Each row is a point. Before rounding, the points of a table are all equally far from one centre. They may lie mostly on one side of it. Write the centre, to within rounding.

Points (7 x 3):
-0.07; -1.29; +4.00
-3.29; +1.44; +0.16
+1.74; +0.20; +1.64
+0.15; -3.81; +2.55
+0.47; +0.39; -1.69
-0.12; +2.00; +0.57
+0.04; +1.73; -0.35
Centre: -1.25; -1.23; +0.79

Points (9 x 6):
+1.57; +2.98; -1.17; +0.73; -1.75; +1.71
-0.12; +1.57; -3.73; -0.50; -0.78; -0.47
-0.06; +1.94; -3.16; -1.00; -0.94; +1.06
+0.82; +2.92; -3.04; +0.95; -1.91; -0.13
+0.14; +1.27; -3.48; +1.80; -0.60; -0.92
+1.96; +1.53; -3.42; -0.38; -1.57; -0.69
+0.96; +0.72; -3.80; +0.98; -1.42; +0.63
-0.52; +2.81; -3.08; -0.06; -0.10; +0.03
+1.61; +2.70; -3.01; +1.30; -0.88; +1.12
Centre: +0.80; +1.19; -1.24; +0.41; -0.60; -0.02

Points (17 x 11):
-3.18; -0.96; -2.33; -2.28; +0.30; +2.10; +1.73; -1.59; +0.49; -1.46; -1.21
+0.55; +1.95; -2.14; -2.56; +0.85; +0.81; +0.76; -1.92; -0.47; +1.04; +0.58
-2.36; +0.79; -0.41; -0.58; +1.52; +2.24; +0.98; -1.69; -0.87; -2.00; -3.04
-2.71; -0.41; -0.84; -2.27; -0.23; +2.20; -0.11; +0.45; -2.08; -0.38; -3.67
-2.76; +0.57; -0.02; -2.70; -2.79; +0.83; +1.58; +0.02; -1.37; -1.96; -2.32
-1.05; +0.66; -1.60; -0.64; +1.04; +0.68; +2.04; -1.78; -3.06; -3.65; -0.92
-1.66; +1.15; -1.08; -1.55; -1.12; +2.53; +0.49; -1.05; -1.53; -1.11; -4.90
-1.95; +0.47; -1.87; -2.48; -0.11; +0.32; +1.93; -1.11; -3.58; -2.05; -1.86
-2.61; -0.24; -3.36; -2.25; -2.29; +1.47; +1.63; -0.92; -0.05; +1.16; +0.83
-2.09; +0.00; -1.27; -2.00; -0.77; -0.74; +1.75; +1.21; -1.45; +1.44; -4.94
-2.00; +0.52; -1.50; -2.09; +0.20; +0.75; +1.77; -2.39; -1.67; -2.82; -2.50
+0.05; +2.08; +0.84; -0.30; +1.95; +1.96; +1.02; -0.67; +0.28; -2.20; -2.93
+0.89; +0.22; +0.36; -2.40; +2.02; +1.83; +0.32; -1.42; +1.72; -0.53; -2.63
-2.10; +1.04; -2.44; +0.90; +2.51; -0.15; +1.30; -0.14; -1.97; -1.30; -2.39
-0.74; +2.60; -3.14; -1.45; -0.57; +1.99; +1.69; -1.27; -1.53; -2.63; -1.91
-2.64; +1.12; +0.59; -2.06; +0.15; +0.57; +0.91; -0.12; -2.47; -0.92; -0.74
-0.07; -1.27; -1.82; -2.79; +1.12; +0.76; -0.85; -2.85; -1.63; -0.73; -1.15
Centre: +1.04; -1.29; -1.12; +0.54; -1.23; +0.99; +2.17; +0.03; -0.69; -0.06; -1.52

Points (20 x 14):
+1.00; -2.29; -1.80; -3.16; -0.45; +2.15; -2.54; -0.75; -0.39; -1.48; -0.26; -2.03; +0.47; -0.12
+0.92; +0.12; +1.17; -1.11; -2.16; +1.83; -0.88; +1.23; +3.10; +0.16; +1.16; -3.35; -0.01; -0.75
+1.91; -0.64; +0.79; -3.42; +1.58; +3.57; -1.84; -0.54; +1.87; +0.73; +1.26; -1.76; +2.03; +0.95
+1.81; +1.28; -1.25; -3.89; -1.18; -0.71; -1.64; -0.59; +2.49; +1.30; +0.35; -1.59; -0.07; +1.87
+1.07; -0.07; -2.23; -0.96; -1.17; +0.50; +0.00; +0.78; +4.07; +0.21; -1.06; -3.76; +2.16; +0.24
-0.02; +0.99; +0.18; -1.79; +0.56; +2.36; +0.00; +1.49; +2.31; -0.22; +1.06; -2.31; -1.86; +0.30
-0.96; +0.02; +1.12; -2.61; -0.33; +3.91; -3.20; -0.21; +3.11; -1.56; -2.61; -1.04; +2.56; -0.65
-1.17; -0.52; -0.82; -3.27; -1.19; +3.88; -0.06; -0.03; +3.25; +0.95; +0.44; -1.52; -0.17; -0.98
+0.07; -0.07; -0.22; -0.75; -1.36; +1.66; -2.68; +1.36; +0.37; +1.13; -1.30; -2.87; -1.04; +1.38
+0.67; +2.09; -0.72; -1.20; -2.31; +3.81; -0.74; -0.19; +1.43; -1.72; -0.85; -0.76; +0.78; -1.41
-0.50; +2.15; +1.35; -3.19; -0.71; +2.36; +0.04; -2.06; +2.59; -0.62; +1.60; -0.45; +1.18; -0.97
-1.69; +1.33; -0.14; -1.40; -0.31; +1.11; +1.54; -1.58; +3.66; -1.38; -0.34; -2.09; +1.83; +1.08
+1.14; -0.89; +1.19; -3.20; -1.77; +3.21; -2.46; +1.65; +3.28; +1.39; -1.62; -1.13; +0.30; +1.62
-0.54; +0.67; +1.46; -4.47; -1.15; +3.10; -2.26; -0.23; +1.34; +0.61; -0.35; -0.01; +2.70; -1.25
+0.21; +0.62; -1.93; -3.82; -2.10; +2.69; -2.47; +1.83; +4.32; +1.15; -1.21; +0.69; +0.57; -1.17
+1.52; -0.65; +2.09; -1.44; -2.76; +0.27; -2.79; +2.65; +3.72; -0.55; +2.27; +0.21; +2.01; +0.44
+1.72; -0.11; -0.69; -0.29; +3.31; +0.38; -2.81; +0.86; +1.04; -2.52; -0.74; -2.49; +1.51; +1.04
-0.34; -1.29; +1.04; -3.18; -0.01; +1.27; -1.27; -3.68; +2.59; -1.02; +1.70; -0.26; -1.92; +0.06
+0.19; +1.79; +0.35; -0.93; -1.22; +1.15; -0.62; -1.01; +1.37; -1.48; -0.96; -3.10; +0.17; +1.63
+0.26; -0.30; +1.05; -1.36; -1.66; +3.63; -3.73; -0.60; +0.50; +0.94; +0.25; -1.54; +2.82; +0.56
Centre: +0.51; -1.01; -0.09; -0.40; +0.33; +0.33; -1.47; -0.32; +2.59; +0.19; -0.67; +1.19; +1.03; -0.39

Points (27 x 20):
+0.81; -2.84; -0.77; +1.75; +0.72; -4.59; +0.32; -0.74; -3.17; -0.40; -0.49; +1.87; +1.03; -2.71; +0.59; +2.39; +2.18; +0.50; -0.92; +1.90
-1.05; -2.59; -2.57; +2.43; -0.55; -1.09; -1.87; -2.89; -2.31; +0.20; -0.99; -1.53; +3.84; +0.67; -1.03; +1.09; +1.32; +0.41; -0.94; +1.57
+0.26; -1.36; -2.15; -0.58; -0.82; -0.97; -1.87; -3.19; -3.03; -0.31; +1.59; +0.30; +2.28; -2.63; -1.90; +0.42; +1.75; +1.74; +0.81; +1.73
+2.30; -0.87; -2.31; +2.01; -0.37; -3.34; -1.75; -0.72; -2.47; -0.03; -1.04; -0.66; +3.10; -2.94; -3.09; +0.72; +3.57; +2.67; +0.04; +1.44
+0.75; -0.08; -1.49; +0.52; +1.62; -1.71; +1.28; -0.78; -2.30; -1.32; +0.26; +1.18; +3.02; -1.84; -1.35; -0.62; +2.18; +2.04; +3.70; +0.43
+0.12; -0.27; +0.47; -0.81; +0.03; -4.08; -1.44; -0.94; -1.41; -3.20; -1.33; +2.13; +1.56; -1.64; -2.97; -0.78; +2.17; +0.90; -2.28; +1.82
+1.08; -3.41; -3.71; +0.79; +0.42; -2.04; -1.88; -0.85; -1.71; +1.29; -0.66; +1.96; +2.36; -1.48; -1.50; -0.69; +1.87; +2.64; -1.43; +2.25
-1.19; -1.15; +2.56; -0.95; +0.29; -1.10; -1.18; -0.29; -1.19; +0.11; +0.85; +2.51; +2.18; -1.74; -0.73; -1.29; +2.15; +1.52; -1.11; -0.57
-0.02; +0.13; -1.48; -2.45; -0.60; -0.23; -1.51; -0.71; -4.73; -0.67; -0.27; +0.99; +2.78; -1.82; -1.37; +2.85; +1.82; +1.00; -1.33; +0.90
-1.29; +0.17; -2.41; +0.84; +0.65; -1.77; -2.79; -3.05; -2.10; +1.26; +0.92; +0.77; +2.80; -3.88; -1.24; -0.91; +2.28; +1.61; -0.03; +1.50
+0.15; -1.94; -2.06; +1.90; +1.90; -0.98; -1.58; -0.51; -1.31; +2.22; -0.12; +0.92; +2.24; -0.73; -1.80; -0.51; +4.05; +0.07; +1.68; +2.06
-2.93; -0.27; -0.53; -0.07; +0.90; -2.30; -0.52; -0.43; -1.48; +0.58; -1.22; -0.62; +4.00; -2.17; -2.94; +2.22; +2.47; +0.75; -0.12; +2.82
-0.81; -0.10; -0.78; -1.41; -1.65; -0.98; -2.17; -0.67; -3.64; +0.33; +0.06; -1.90; +2.86; -3.82; +0.33; +0.82; +0.74; +2.73; +1.02; +2.27
+1.18; -2.10; -0.43; +0.06; +0.69; -0.63; +0.53; -1.18; -0.67; +1.73; +1.92; +3.33; +3.00; -2.36; -1.38; -1.17; +3.02; +0.98; +0.24; +0.85
-0.70; -3.43; -0.94; -0.48; -0.70; -2.25; -0.72; -2.79; -0.94; -0.62; +1.07; -0.32; +0.09; -2.66; +0.41; +0.76; +3.22; +1.85; +1.04; +2.21
-1.12; -0.22; -2.20; -1.82; -0.31; -1.10; -3.37; -0.46; -1.39; +1.29; -1.12; +0.76; +0.64; -0.61; -3.02; +0.24; +1.26; +1.52; -1.12; +3.89
+0.44; -0.39; -0.10; -1.07; +1.55; -1.88; -1.14; -1.11; -2.01; +2.04; +2.67; +0.07; +2.90; -1.32; -1.62; +2.65; +1.53; +1.30; -0.69; -0.51
+0.41; -1.87; +0.28; -0.89; +0.16; -0.11; +1.10; +0.33; -2.53; -0.21; -1.87; +2.53; +0.97; -1.04; -1.76; +1.66; +3.99; +0.93; -0.48; +0.10
+0.21; -0.79; +0.06; -2.01; +1.34; -4.09; -1.79; -1.59; -2.30; -1.27; +2.05; -0.18; +1.89; -0.06; -0.21; +0.99; +2.55; +2.54; +0.46; +0.72
+1.16; -2.43; -1.46; +0.82; +1.12; -0.69; -1.80; +0.96; -1.99; -0.10; +0.50; +2.06; +3.73; -1.48; -2.21; -0.39; +3.95; +2.36; -1.46; +0.47
-0.84; -2.36; -1.74; -0.69; +0.53; -0.46; -0.24; -1.48; -1.83; -2.98; -0.69; -0.59; +2.50; -0.09; -2.43; -1.26; +1.20; +0.96; -1.06; +0.52
+1.62; +0.20; +2.26; +1.50; +1.39; -2.89; -2.69; -1.60; -2.36; +1.52; +0.34; +0.91; +3.20; -2.52; -1.34; +1.15; +1.52; +1.77; -0.32; +2.07
+0.48; -2.27; -4.57; -1.89; -1.36; -3.53; -1.47; +1.99; -1.32; +0.44; -0.41; +0.34; +3.68; -0.94; -0.43; +0.98; +2.06; +2.92; -1.11; -0.73
-1.18; -1.51; -0.86; +0.11; -0.76; -3.36; -0.36; -1.73; -2.88; +1.14; -0.75; -1.28; +2.18; -1.16; -2.04; +1.56; -0.28; +2.41; -1.03; +1.10
+0.32; +0.99; -0.35; +0.18; -0.74; -0.72; -0.21; -2.76; -2.80; -1.89; +0.32; +2.96; +1.65; -0.97; -1.57; -0.64; +2.18; +4.38; -1.30; +1.06
+0.95; -0.18; -0.74; +0.21; +1.05; -1.35; -0.95; -1.46; -1.79; -0.22; +0.94; -1.06; +2.53; -2.11; -2.48; +1.10; +1.74; +2.08; -1.84; -2.83
+1.16; -0.58; -0.06; -1.76; +1.91; -1.72; -0.38; +0.19; -1.64; -0.11; +0.58; -2.58; +0.10; -2.52; -1.84; +1.28; +2.06; +1.49; -1.35; -0.52
Centre: +1.07; +1.33; -1.58; +0.65; -0.90; -1.45; -0.58; +0.05; +0.77; -0.52; -0.64; +0.38; +2.31; -0.97; +1.31; +0.83; +1.72; +0.59; -0.87; +1.58
